Every row gives one point. Each copy is the shape, with its points in the same order, turned, moved and blurred by noise. Say if it was mirrored as well.

Shape (8 x 3)
[[-43   4  27]
 [  8 -14  49]
 [ 67  33  14]
 [-44  24   6]
 [ 43  78  33]
 [-61 -14 -18]
 [ 30  14   5]
 [ 20 -44  18]]
Copy 1 (8 x 3)
[[  5  37  28]
 [ 58  20  10]
 [ 49   1 -72]
 [-17  38  12]
 [ 33  50 -82]
 [-31   5  44]
 [ 30  -1 -33]
 [ 54 -25  16]]
Copy 1 is: only turned
Copy 2 (8 x 3)
[[-42  11 -49]
 [-19 -45 -30]
 [ 56 -28  10]
 [-31  27 -40]
 [ 69 -14 -42]
 [-68  36 -19]
 [ 17 -11  11]
 [-33 -32  14]]
Copy 2 is: mirrored

Shape (6 x 3)
[[-27 -48 -18]
 [ 66   3  64]
 [ 10 -34  12]
 [-15  18   8]
 [-14  -1 -44]
 [ 24 -62 -40]]
Copy 1 (6 x 3)
[[-17  26 -56]
 [-23 -94  12]
 [-20 -23 -36]
 [-36   7  12]
 [  1  36  -3]
 [ 34   2 -65]]
Copy 1 is: only turned
Copy 2 (6 x 3)
[[ 16 -18 -45]
 [ 82  48  41]
 [ 43   3  -9]
 [ -5  10  13]
 [ -2 -44  -1]
 [ 58 -56 -36]]
Copy 2 is: mirrored
Copy 3 (6 x 3)
[[ 35 -45 -45]
 [-31 -11  68]
 [ 13 -39  -1]
 [-13   7 -29]
 [ 40  10 -46]
 [ 74 -39  -6]]
Copy 3 is: only turned

Shape (7 x 4)
[[-20 -16 100  62]
 [  6  -9   1   1]
 [ 12   6  -8  28]
 [  8  35  -6 -25]
 [-63 -45   8  27]
 [ 55  33   2 -28]
 [-39 -68  -9   4]]
Copy 1 (7 x 4)
[[-42  92  45  51]
 [  0   5  -5   1]
 [ 10  -7   1  28]
 [-16  -7 -54   8]
 [-49   2  55 -12]
 [ 31  12 -77  11]
 [-21 -14  48 -39]]
Copy 1 is: only turned
Copy 2 (7 x 4)
[[ 43  75 -12  58]
 [ -3  -7 -28 -18]
 [-27   2 -30  -5]
 [-25 -28  13 -27]
 [ 39  55 -37 -44]
 [-16 -69   5  17]
 [ 46  23 -55 -55]]
Copy 2 is: mirrored
Copy 3 (7 x 4)
[[-48 -45 -24 100]
 [  5  -1 -17   1]
 [-14  14  -2   6]
 [-17 -20 -10 -46]
 [ 16   5 -86  39]
 [ -6 -20  43 -45]
 [ 46   1 -64  31]]
Copy 3 is: only turned

Shape (10 x 6)
[[ 16  25  19  61 -64  24]
 [-20  12   0 -12  17   9]
 [-23  36 -47  53  25  -8]
 [-20 -37  38 -20  33  26]
 [-33 -55  24 -25  33  42]
 [ 40 -23  -1  45 -24  -7]
 [ 13  54 -71  -4   3 -57]
 [  0 -19 -26  58 -36 -73]
 [-51   3 -12 -36   8  30]
 [  6  52  29  75 -30 -23]]
Copy 1 (10 x 6)
[[-65   6 -30   6  18  64]
 [-18  11  13 -16  23 -14]
 [  8  12 -64  36  42 -17]
 [-47 -23  50 -35  24 -51]
 [-41 -39  28 -54  35 -65]
 [-26 -53  -8  16  -6  26]
 [ 75  25 -18  35 -12  23]
 [-29 -14 -25  67 -57   5]
 [ -7  22  -3 -57  13 -48]
 [-51  21 -22  56  29  53]]
Copy 1 is: only turned
Copy 2 (10 x 6)
[[-61 -53  29  33   5  49]
 [ -7  14  29 -27  18  -7]
 [-36  12  23  27  77 -18]
 [ 16  -4  -5 -73  -4   8]
 [  9   9 -23 -83   5   7]
 [ -6 -59 -15  32  10  13]
 [-12  24  32  70  23 -67]
 [-43 -62 -20  50  24 -54]
 [-23  53   7 -45   2  -5]
 [-49 -74  68  38  43   0]]
Copy 2 is: only turned

Shape (14 x 8)
[[ -24   27   -9  -25    2  -14  -15  -13]
 [  26    6   60   -2   29   34   16  -15]
 [  36   21   -2  -18   24   -9  -17   23]
 [  -9   22    1   36  -14   35   13   27]
 [ -16    1  -18   17   -9   16    7   23]
 [ -16  -55   21  -20   30   23    6   -9]
 [  22   20  -18    9   25  -34   -3   10]
 [  -8  -23  -23   33  -14   14    1   24]
 [ -12  -40  -23  -62  -13   25    5   13]
 [  -8  -27   39    3   19   13   23    3]
 [   7  -99    7   30    7   42  -51   27]
 [  14   18  -16   -4   29    4    9  -39]
 [  16    5  -22   31 -119   -8   -7  -33]
 [  10  -59   12   13    2  -58  -27   18]]
Copy 1 (14 x 8)
[[-23 -10  -7   7 -12   3 -32  -8]
 [ -4  12  65   1  -8 -64  14  -1]
 [-14  -4   9 -42  16 -16  10 -23]
 [ 12 -14  52  17  27  19  11  25]
 [ 10 -13  19  12   6  27  15  14]
 [  0  19  20  28 -53 -19  44 -14]
 [  5 -36   3 -45  -6  -4  -3  -6]
 [ 35 -14  22  12   1  34  27   4]
 [-10  38 -35  34  -9   4  40  -6]
 [  8  15  46   7 -38 -19  25  11]
 [ 54  23  49  26 -31  34  74 -70]
 [ -3 -41   2   5  -8 -43  -3  -7]
 [100  10 -11  35  41  14 -62  10]
 [ 51  17   8 -44 -58  24   8 -31]]
Copy 1 is: only turned
Copy 2 (14 x 8)
[[ -5  -1  -7  16   2 -26 -20  -6]
 [-66   9   0 -46  14  36 -46 -10]
 [-43  38  -2  18  42   7  -4  -5]
 [-10  25  -2 -36  -8  19  17 -51]
 [  8  27   0 -11  -8  16  15 -22]
 [ -1  18 -10 -18 -14  51 -46  30]
 [-18  33  30   6  40 -11  -2 -10]
 [ 11  27  11 -11 -13  32  27 -24]
 [ 16  13 -59   1  -2  30   5  41]
 [-21  19   5 -38 -13  36 -32  17]
 [ -7  41  13  16 -47 121  17   9]
 [  0   0  12  -5  46  11 -41 -17]
 [ 11 -76  24  -8  -6   6  78 -24]
 [-24  27  56  22 -15  29  12  47]]
Copy 2 is: mirrored
